Every row gives one point. Examples show where two turns around zero, p and q, send a point. Where does a point land after both, in the order given? Backwards means that the second turn is done in reverse. Each puzzle has new turns, and all numbers are rounded.

Turn p:
[0.032, 0.028] => [0.014, 0.040]
[-0.023, 0.008] => [-0.024, -0.005]
[-0.009, -0.035] => [0.010, -0.035]
Turn q:
[-0.027, -0.016] => [-0.028, 0.014]
[0.040, 0.042] => [0.057, -0.011]
[0.016, -0.011] => [0.000, -0.019]
[0.006, -0.011] => [-0.006, -0.011]
[-0.035, -0.005] => [-0.023, 0.027]
Where do these land?
q, then p: [0.020, 0.014] => [0.024, 0.003]
q, then p: [0.027, -0.008] => [0.020, -0.019]
p, then q backwards: [-0.047, -0.006] => [0.004, -0.047]

Turn p:
[0.014, 0.052, 0.004] => [0.002, -0.005, -0.054]
[-0.035, 0.010, 0.005] => [-0.034, -0.015, -0.001]
[0.025, 0.008, -0.011] => [0.026, 0.000, -0.012]
[-0.014, -0.056, 0.018] => [-0.013, 0.025, 0.054]
[0.010, -0.014, -0.016] => [0.019, -0.005, 0.013]
Turn q:
[-0.013, -0.011, -0.016] => [-0.003, -0.021, 0.010]
[0.017, -0.012, -0.026] => [0.028, -0.016, 0.008]
[-0.007, 0.011, 0.068] => [-0.039, 0.057, -0.002]
[0.002, 0.013, -0.026] => [0.012, -0.021, -0.016]
Where do these land?
q, then p: [0.030, 0.014, 0.002] => [0.026, -0.007, -0.020]
p, then q: [-0.050, -0.007, 0.016] => [-0.051, -0.008, 0.013]
q, then p: [0.018, 0.014, -0.032] => [0.037, 0.003, 0.013]
q, then p: [0.026, -0.007, 0.030] => [-0.002, 0.001, -0.040]
q, then p: [0.029, -0.016, -0.006] => [0.017, 0.023, -0.017]
q, then p backwards: [-0.052, 0.001, -0.009] => [-0.051, 0.014, -0.005]

Turn p:
[0.041, -0.035, -0.030, 0.016] => [0.056, -0.023, 0.004, -0.018]
[-0.003, 0.025, 0.021, -0.019] => [-0.021, 0.029, -0.012, 0.003]
[-0.019, 0.018, 0.013, -0.015] => [-0.029, 0.013, -0.006, 0.003]
[-0.013, 0.034, 0.022, 0.024] => [-0.015, 0.016, -0.001, 0.044]
[0.020, -0.032, 0.012, 0.029] => [0.034, -0.001, 0.035, 0.004]
[-0.027, -0.010, -0.037, -0.034] => [-0.027, -0.034, -0.019, -0.034]
Turn q:
[0.008, -0.036, 0.030, -0.019] => [0.037, -0.009, -0.033, -0.012]
[0.006, -0.037, 0.002, 0.030] => [-0.002, -0.014, -0.035, 0.029]
[-0.008, 0.022, -0.025, -0.019] => [-0.017, 0.024, 0.019, -0.018]
[-0.021, 0.049, -0.011, 0.022] => [-0.034, -0.012, 0.046, 0.003]
[0.008, -0.033, 0.017, -0.022] => [0.028, 0.002, -0.031, -0.013]
[0.030, 0.021, 0.002, -0.035] => [0.030, 0.032, 0.023, -0.011]
[-0.023, 0.014, -0.014, 0.043] => [-0.041, -0.022, 0.011, 0.021]
Where do these land?
p, then q backwards: [0.025, -0.007, -0.044, 0.011] => [0.001, -0.026, 0.045, -0.005]
p, then q: [0.038, -0.024, 0.032, 0.017] => [0.043, -0.002, 0.034, 0.017]
p, then q: [-0.018, 0.030, -0.034, -0.018] => [-0.041, 0.018, -0.025, -0.008]
p, then q: [-0.019, -0.030, 0.003, -0.052] => [0.009, 0.004, -0.002, -0.062]
q, then p: [-0.006, 0.013, -0.009, 0.037] => [-0.010, -0.014, 0.032, 0.019]
p, then q: [-0.002, 0.002, 0.033, 0.023] => [0.006, -0.030, 0.021, 0.016]
q, then p: [-0.018, 0.015, 0.019, -0.018] => [-0.005, 0.019, 0.007, -0.029]
